Every row gives one point. Each copy is the shape, with its points in the same order, turned, moved and blurred by noise. Say if it was mirrored as well.

Shape, 5 rows:
[[  2.6 -14.5]
 [-10.5 -23.0]
 [ 18.2  17.5]
 [ 14.7  15.0]
 [-22.3  15.4]]
Copy 1, 5 rows:
[[  3.1 -17.6]
 [-11.9 -20.9]
 [ 10.0  22.3]
 [ 12.6  17.6]
 [-25.9  13.7]]
Copy 1 is: only turned
Copy 2, 5 rows:
[[ -2.6  -9.3]
 [-11.9 -25.4]
 [  8.6  22.6]
 [  9.8  19.7]
 [-28.1   9.5]]
Copy 2 is: only turned
Copy 3, 5 rows:
[[  1.7 -13.6]
 [ -8.3 -22.8]
 [ 14.2  19.9]
 [ 13.0  17.1]
 [-23.0  17.9]]
Copy 3 is: only turned
Copy 4 (5 x 2):
[[  5.0 -23.0]
 [ 21.0 -23.6]
 [-14.1   6.4]
 [ -8.7   3.7]
 [ 26.1   9.3]]
Copy 4 is: mirrored

Shape:
[[  7.9  -2.0  18.3 -15.2]
 [  0.7  -7.7 -36.7  18.4]
 [  3.4  13.2 -13.0 -26.7]
 [ 10.2  -4.4 -11.3  14.0]
 [  0.5  -1.0  33.1 -12.4]
 [-15.4  14.7  10.2  -9.4]
 [ 19.3  12.8 -28.5  15.9]]
Copy 1:
[[  6.4  -7.6  22.0  -8.0]
 [-10.0   0.3 -38.1   9.7]
 [ -6.5  17.5   3.2 -20.4]
 [  7.1  -1.8 -13.5   9.9]
 [  2.3 -11.8  36.8  -0.9]
 [-14.0  11.0  20.5   3.4]
 [ 13.9  19.2 -28.6   9.1]]
Copy 1 is: only turned
Copy 2, 7 rows:
[[ -1.8   4.7   8.0 -19.7]
 [  7.8 -33.5 -34.1  16.4]
 [  1.1  -1.3 -23.6 -29.2]
 [ 12.4 -12.1 -10.6   9.1]
 [ -9.9   8.8  20.7 -10.0]
 [-22.3   4.7  -7.3  -8.7]
 [ 18.0  -8.7 -32.2   8.7]]
Copy 2 is: only turned
Copy 3 (7 x 4):
[[ 16.7  10.6   5.7  -1.4]
 [-22.3 -39.2 -12.9  -8.9]
 [  3.1   5.3  -5.4 -34.1]
 [ -3.9 -23.3   1.5  -1.7]
 [ 16.3  21.9  13.8   7.5]
 [-10.5  17.7  11.0 -10.1]
 [ -6.7 -38.2   8.6 -21.6]]
Copy 3 is: mirrored

Shape (11 x 6):
[[ 16.6 -26.9   2.4  13.2  -6.9  15.5]
 [  5.9  12.2  -6.2 -10.6 -13.0  16.7]
 [ -3.5   9.6 -13.5   2.0  -1.0  12.2]
 [ 10.2 -35.2 -17.2  11.0 -14.4 -11.5]
 [  8.6  34.8 -34.7 -27.4   7.0  18.8]
 [ -6.0  31.7 -12.1   2.4 -12.5  18.1]
 [  7.9 -47.0  -3.7   8.3 -18.3   4.3]
 [ -3.1  16.5 -11.5 -20.2  -5.8  -3.9]
 [ 19.9   7.2  16.8  -2.9  -2.1 -18.6]
 [-11.6  -5.1 -10.1 -14.7  27.5 -20.0]
 [ -8.2  16.2   7.6 -22.5  -0.4   1.0]]
Copy 1:
[[ 19.1  -5.3 -17.2  11.2  16.6  13.0]
 [ -8.4   3.0  -6.2  13.9 -19.1   1.9]
 [-10.1  -1.4 -20.9   7.7 -11.5  -8.4]
 [ 34.1 -28.2 -18.7  12.6   6.6  -8.3]
 [-41.7 -10.5 -10.7  32.0 -32.6  -7.5]
 [-16.3  16.9 -18.7  10.3 -27.8 -12.8]
 [ 39.0 -23.5 -17.9   3.6  10.6  13.5]
 [-13.1 -12.0   1.5   6.1 -24.0 -14.7]
 [  3.0   0.7  21.0   8.0   8.9 -20.0]
 [-19.3 -36.4  -3.4  -9.8   5.1 -23.6]
 [-18.2  -3.9   9.4  -7.8 -17.0  -6.7]]
Copy 1 is: mirrored
Copy 2:
[[ 28.0  -0.2  15.3  12.3  -4.2  14.1]
 [ -6.9  18.8   3.8  -9.9   6.8  13.9]
 [ -4.3  -0.9  -4.6  -6.2  15.1  10.2]
 [ 21.7 -11.5 -12.4  16.3 -24.3  15.2]
 [-10.5  29.5 -24.3 -35.6  25.2  14.4]
 [-23.9  14.5  -4.5  -3.7  24.5   9.6]
 [ 27.4  -8.3  10.5  16.0 -27.4  27.4]
 [-15.7   8.1 -11.8 -22.1  -3.2   4.2]
 [  2.5   9.4   8.4  -6.1 -12.2 -25.6]
 [  6.6 -24.8 -13.6 -35.5  -5.9  -8.9]
 [-17.6   5.0  11.2 -28.2   0.3  -0.4]]
Copy 2 is: only turned
Copy 3 (11 x 6):
[[  6.1 -28.0 -16.6  -3.1 -16.9  -2.9]
 [ -9.3  14.6 -14.0 -14.8  -9.6   4.2]
 [-11.7  10.4  -7.0   4.9   0.0   5.3]
 [-14.3 -37.3 -22.5   3.1  -1.5 -20.1]
 [-12.7  38.9 -25.7  -8.6  16.4  13.6]
 [-16.0  28.3 -10.3   1.3 -11.0   5.4]
 [ -8.7 -47.4 -20.0 -12.4 -11.3 -12.1]
 [-17.6  18.3  -4.5 -15.7   8.3  -7.2]
 [ 14.6   4.2   2.0 -15.2  -5.2 -34.3]
 [ -2.2  -4.8  15.4  -5.6  33.4  -6.9]
 [ -9.9  17.0  12.2 -20.9  -1.9  -0.6]]
Copy 3 is: only turned
